Every row gives one point. Each copy is the shape, with its points in the same order, turned, moved and blurred by noise. Is it also mirrored, or only turned?
In the rows, zero is written as 128.

Shape (7 x 2):
[[158 148]
 [170  97]
 [145  69]
 [122 170]
 [143  85]
 [161  91]
 [147 182]]
Copy 1 (7 x 2):
[[146 110]
 [173 149]
 [152 182]
 [114  86]
 [147 160]
 [159 150]
 [132  67]]
Copy 1 is: mirrored
Copy 2 (7 x 2):
[[137 103]
 [166 145]
 [153 183]
 [ 97  95]
 [147 165]
 [159 156]
 [120  71]]
Copy 2 is: mirrored
Copy 3 (7 x 2):
[[145 164]
 [178 115]
 [164  81]
 [101 165]
 [155  94]
 [169 112]
 [124 186]]
Copy 3 is: only turned

Shape (10 x 4):
[[ 94 125 121  88]
 [151 104 150 137]
 [102 133 101 166]
 [148 148 119 136]
 [153 112 121 158]
 [189  83 188 152]
 [147 105  56 138]
 [189 140 126  88]
 [174 111 142 113]
 [110  89 189  86]]
Copy 1 (10 x 4):
[[129 154 163  98]
 [151  96 123 141]
 [146 168 141 174]
 [134 143 101 141]
 [167 123 110 160]
 [162  41 105 149]
 [202 176 110 136]
 [143 121  75  89]
 [155  99 101 114]
 [126  76 176  98]]
Copy 1 is: mirrored
Copy 2 (10 x 4):
[[102 109 128  82]
 [167  98 155 124]
 [114 137 126 157]
 [159 134 116 119]
 [163 109 128 151]
 [215  79 184 132]
 [136  87  73 155]
 [191 105 101  77]
 [184  91 135 105]
 [132  79 194  69]]
Copy 2 is: only turned

Shape (11 x 6):
[[105  71 110 131 129 135]
 [106 129  96 133  67  95]
 [142 166  59 132  72 172]
 [143  45 106 121 145 130]
 [135 155  84 135  83 103]
 [146  79 132  84 164 151]
 [119  73 119 109 198 114]
 [136  85  94  88 133 112]
 [104 127  31 131  98 182]
 [111 155 132 123  73 109]
 [158 142 136 145 116 106]]
Copy 1 (11 x 6):
[[ 85 102 115 165 144 133]
 [124 125 118 116  87  86]
 [110 215 140 145  97  85]
 [100  97 107 189 179 128]
 [137 164 113 115 107  89]
 [109 119 151 162 208 141]
 [ 95  98 100 144 211 159]
 [102 111 122 140 179  93]
 [ 53 196 123 158 116  89]
 [138 129 151  97  99 112]
 [170 141 118 134 134 136]]
Copy 1 is: mirrored
Copy 2 (11 x 6):
[[102  83  81 112 138 121]
 [140 105  98 146  71  93]
 [124 186  74 127  66 141]
 [121  76  77  72 157 127]
 [155 150  99 142  87 100]
 [ 96 106 122  58 162 130]
 [ 99  95 108  89 198  95]
 [120 103  95  74 131  90]
 [ 83 166  33 120  88 127]
 [130 121 139 153  76 111]
 [165 132 132 133 127 129]]
Copy 2 is: only turned
Copy 3 (11 x 6):
[[125  64 118 115 106 144]
 [138 116 133 138  60  96]
 [154 187 117  86  56 144]
 [146  55  93 107 144 141]
 [136 155 116 136  76  95]
 [129  81 130  76 167 136]
 [ 86  62  97 106 172 129]
 [135  85 110  93 127  96]
 [127 138  87  63  47 158]
 [129 138 166 138  75 101]
 [138 144 140 158 130 116]]
Copy 3 is: only turned

Shape (15 x 9):
[[104 160 177 120 121 116 161 134 108]
 [114 148  92 113  88 140 104  87  79]
 [188 183 162  65 117 117 128  68 164]
 [153 142 140 160 170  45 141 151 156]
 [179 141 102 156 111  73 119 107  88]
 [101  87 143  86  86  98 151 163 143]
 [131 186 158 109  82  69 148 103 146]
 [127 119 162 101 106 139 149  70 168]
 [ 89 171 173 148 160  85 160 164 102]
 [ 95 124 167 150 145  94  99 113 162]
 [118 142 155 107 146  62 145 137 101]
 [182 116 108  82 128 102 104 154 133]
 [154 157 157 127 122 104 186  93 101]
 [163 185 121 117 135 138 100 120 111]
 [136  94  96  77 107 100 174 113 157]]
Copy 1 (15 x 9):
[[113 146 168  90 181 121 133 122  82]
 [ 94 167  84 127 117 144 113  85 104]
 [206 199 132  45 149 116 114  65 119]
 [155 123 138 105 198  41  99 144 141]
 [149 145  92 150 129  55  88 101 101]
 [118 117 126  55 112  97 178 157 109]
 [133 201 141  87 151  69 147  98 111]
 [158 141 144  66 133 133 155  66 132]
 [ 98 134 162 104 217  92 117 147  97]
 [105 119 168  79 155  91 115 100 172]
 [116 135 121  73 185  73 116 130  87]
 [171 133  86  68 117 100  92 150 120]
 [168 150 137 119 174 105 147  93  65]
 [156 186 115 116 156 130  67 112 116]
 [176 119  76  70 132 105 189 113 115]]
Copy 1 is: only turned
Copy 2 (15 x 9):
[[ 92 157 164 129 119 102 173 153 127]
 [103 145  95 101  83 130 134  75 113]
 [203 147 184 121  82  61 152  98 120]
 [156 132 105 176 173  69 165 185 116]
 [146 137  77 160 105 110 141 132  63]
 [112  76 127  82 106 111 180 183 151]
 [131 148 137 140  71  49 185 139 129]
 [139  86 177 129 104  97 169  91 145]
 [ 79 177 140 145 165  91 176 183 129]
 [102  99 135 146 160  58 131 131 144]
 [116 148 126 112 147  78 183 166  97]
 [191 118 106  90 120 114 126 161 113]
 [132 151 158 157 106 115 197 128  91]
 [156 181 128 128 112 111 110 114 123]
 [172  82 115  98 109 122 207 129 141]]
Copy 2 is: only turned
